Every row gives one point. The window is the flat piece filled in between its corners: a triangle in 3 columns, a solid with four corners in 4, and so on. A path goes straight from each point to the next, and from the last back to the first. After which points does the path pass through the window?
In the rows, zero is written as 128.

Window (3 x 3):
[[ 84 136 105]
 [143  50 165]
 [110 172  99]]
Path:
(1): [ 97 133  52]
(2): [105  85 107]
(3): [ 89  97 175]
(4): [ 92 107 157]
(5): [118  92 107]
(6): [102 122  99]
(7): [ 70 146 167]
(8): [ 77 176 131]
(9): [ 87 156  68]
(10): [ 87 180  68]
(11): [ 71 191 100]
(12): [ 87 146 142]
(13): [ 98 120  77]
(14): [ 94 161  33]
(15): [ 70 183 125]
(16): [120 186 158]
Through the window after points: 6, 12, 16

Window (4 x 4):
[[189 167 141 137]
 [134  62 150 151]
 [ 15 178 100 117]
 [135 110 102 158]]
Path:
(1): [ 79  89 141 170]
(2): [101  48 111  94]
(3): [ 94 140  84 105]
(4): [ 98 179 136 193]
(5): [122 108 141 191]
(6): [137  88 113 134]
(7): [ 92 173  88  64]
(8): [ 65 187 116 144]
Through the window after points: 5

Window, 6 rows:
[[109 191  82 139 215 144]
 [111 144  65  68  74 176]
 [118 115 249  65 114 108]
 [140  98 171 194  93  38]
 [178 107 112  99 121  98]
 [149 203  80 140  88 134]]
Path:
(1): [140 165 111 131 158 180]
(2): [147 143 139 105 125 186]
(3): [103 188  70  47 150  98]
(4): [ 89 184  98 115 145  99]
(5): [140 130 139 144 147 208]
(6): [143 117 137 166  87 108]
(7): [126 147 134 140 108  43]
(8): [ 97 162  84  96 149 109]
Through the window after points: 6, 8

Window, 8 rows:
[[141  70 145 142  81  27  70 101]
 [177 121 207 113 143  73 100 118]
 [131 144  91 128  79 171 175 155]
 [135 117 107  39 120 140  97 132]
 [ 23 168  79 104  89 237 183 101]
 [111 144  72 167 140  35  41 116]
 [129  66 103 156 169   7 106 112]
 [112 102  98 117 130 220  88 126]]
Path:
(1): [ 60  92 123  89 126 106 105 202]
(2): [ 78 105 146  82 144 119  58 202]
(3): [144 119 101  88 117 128 104 103]
(4): [131 124 100 134 125 102 111  78]
(5): [ 80 106 100 142 119  77  97 162]
(6): [ 87 112 126 142 105  63 105 205]
(7): [143 111 119 123 118  73 105  51]
(8): [176 129  95  95  94 131 137  74]
(9): [ 92 112 116  91 119 129 104 181]
(10): [134 109 168 116 131 102  93 145]
(11): [191 121 121 131 143  98 124  33]
(12): [126 137 104 106 104 164 135  81]
(13): [ 41 101 113 134 140 133 115 194]
(14): [ 74 121 125 162 148  57  60 175]
(15): [153 152  39 149 123  52  57  58]
(16): [155 126 100 107 120  93 109  82]
Through the window after points: 2, 4, 8, 10, 12, 14

Window (9 x 9):
[[157 208  71 125 187 186 143 133  79]
 [148 148 226 149 180 161  87  43 118]
 [144  96 119  98 176  64 178 163 135]
 [174 210 119  78 121 155 109  75 156]
 [117 121 148 189 139 168 206  88 138]
 [128 190 105 182 100 136 167 220  37]
 [101 132  96 103 189  80 120 110 121]
 [188 106 159 174 142   9  92 123 101]
 [182 178  69 114 130 138  45 185  91]]
Path:
(1): [150 139 115 106 143 108 120 130  87]
(2): [161 147 126  97 144 141 120  84  86]
(3): [157 184 145 133 154 127 108 101 147]
(4): [130 194 136 172 154 109 135 151 131]
(5): [149 122 135 128 114 174 147 129  28]
(6): [152 158 116 154 115 147 149 163  58]
(7): [148 218 116 172 136 124 135 184 134]
(8): [148 210 112 168 201  84  59 164 158]
Through the window after points: 2, 4

Window (9 x 9):
[[ 82 106  58 150  94  92  23 142  69]
 [137 134 112 186 153  67 102 104 172]
 [153 183  98 150 158 169 142  61 163]
 [184 135  99 131 197 203 165 249 142]
 [ 76  98  87  10 105 161 130  78 199]
 [123 125 142 162 125  96 139 101 106]
 [141  98  89 177 125 118 152  77 155]
 [104 145  91  98 120 124 208 145 181]
 [ 58 161  86 170 221 195  67  50 168]]
Path:
(1): [116 139  49  99 173 122 162 116 161]
(2): [124 140  67 110 146 114 141  88 138]
(3): [ 83 117 119 128  95 169  85 157 163]
(4): [140 136 117 212 140 140 135 119 160]
(5): [142 136  95 160 166 110 127 105 127]
(6): [145 128  24 122 193 117 122 109  83]
(7): [ 76 139 138 164 135 180  96 119 195]
(8): [121 134 118 179 125 123 111 110 164]
(9): [129 156  72 168 214  80 124 113 122]
(10): [129 143  75 110 188  99  85  97 136]
(11): [102 126 124 189 130 146 109  92 157]
(12): [106 138 132 165 108 187 116 123 188]
Through the window after points: 2, 6

Window (11 x 11):
[[120 118  87 187 144  90 156  27 141 139  98]
 [154 209 140 119 116 216 132  99 133  95  86]
 [ 99 129  88  55 160 167 143 125 108 103 249]
 [203 195 117  49 129 105 156 180 229  94  41]
 [ 95  76 147 151 117  71 152  97 117 113  75]
 [188 143 182 112 100 151 135 122 141 164 101]
 [172  89 209 182 133 127  98 124 104 116 158]
 [174 132  66  90 135 148 154 237 124 141 165]
 [159 118 105 137  96  82  98 184  60 149 195]
 [179 109  77 151  76 170 134  57 141 111 149]
 [141 107 114 135 135 115  74 132 105 152  73]]
Path:
(1): [197  97 108 113 153 132 142 127  82 124 107]
(2): [194 134 124 108 132 142 151 117  55 102 109]
(3): [121 155 145 145  88 132  95 151 179 158 150]
(4): [121 127 108 168  73 128 106 116 160 151 127]
(5): [150 113 128 132 162 100 154  78 108 125  90]
(6): [188 140 135 111 132 134 135 142 102 130 107]
(7): [121 137 140 134  49 109 103 138 184 161 177]
(8): [137 131 130 157 115 127 125 118 162 129 135]
(9): [173 121 116 118 118 115 125 112  85 152 109]
(10): [178 136 116  99 126 128 135 161  90 121 148]
(11): [150 119 128 122 101 133 115 176 159 133 146]
(12): [132 142 126 137  86 110 104 130 186 135 135]
Through the window after points: 2, 4, 6, 8

Window:
[[118 129 109 143 159 151 167 176 152 138  74 146]
 [ 92 138 186 160  55 177 175 138 130 152  97 130]
 [120 165 128  62 125 103 153 109  77 126  76 112]
 [ 75 199 175 122 118 158  70 195  33 183 125 176]
 [111 178 115 149 105 117 136 100 153 110 107 153]
 [151  85 129 166 159  85  50 138 168 156 139  87]
 [202 134 141  87 169 113 117 131  83 147  97 175]
 [150 119  47 124  83 197  96 103 178  84 100 138]
 [104  92 199 118  68 143 115  98 173   7 133 207]
 [190  96 189 123  98 139 141 164 172  98 191  89]
 [136  95 136 165 164 174 196 122  76 100 127 169]
 [144 165 143 120 134 207 141 124 150 131  96  96]]
Path:
(1): [107 135 151  95 134 135 127 137 143 159 135 154]
(2): [114 127 121  62 149 134 127  70 177 174 115 154]
(3): [144 141 132 149 130 138 130 147 115  99 112 137]
(4): [141 197 137 172  98 103 122 129 101  80  96 131]
(5): [ 94 122 113 103 126 156 149  99 184 154 120 164]
(6): [ 96 127 131 115 141 134 175 144 136 141 161 153]
(7): [166 141 144 153 120 166  88 131 136 123  45  96]
(8): [163 161 183 169 110 166 111 138  96  73  81 147]
(9): [ 69 122 125  89 114 125 142 128 137 149 158 167]
(10): [113 143 135  97 101 153 139 114 167 125 156 132]
(11): [172 132 159 198 120 111 107 179 105 127  41 130]
(12): [157 126 122 163 109 173 138 133 101  70  78 169]
(13): [ 82 136 173  93 125 139 129 114 167 138 164 137]
(14): [106 134 123  79  86 221 155  82 192 159 157 138]
(15): [155 133 104 158 126 132  94 138 133  89  85 126]
(16): [130 154 127 160 120 160 138 154 107 102  71 131]
Through the window after points: 4, 6, 8, 12, 14, 16
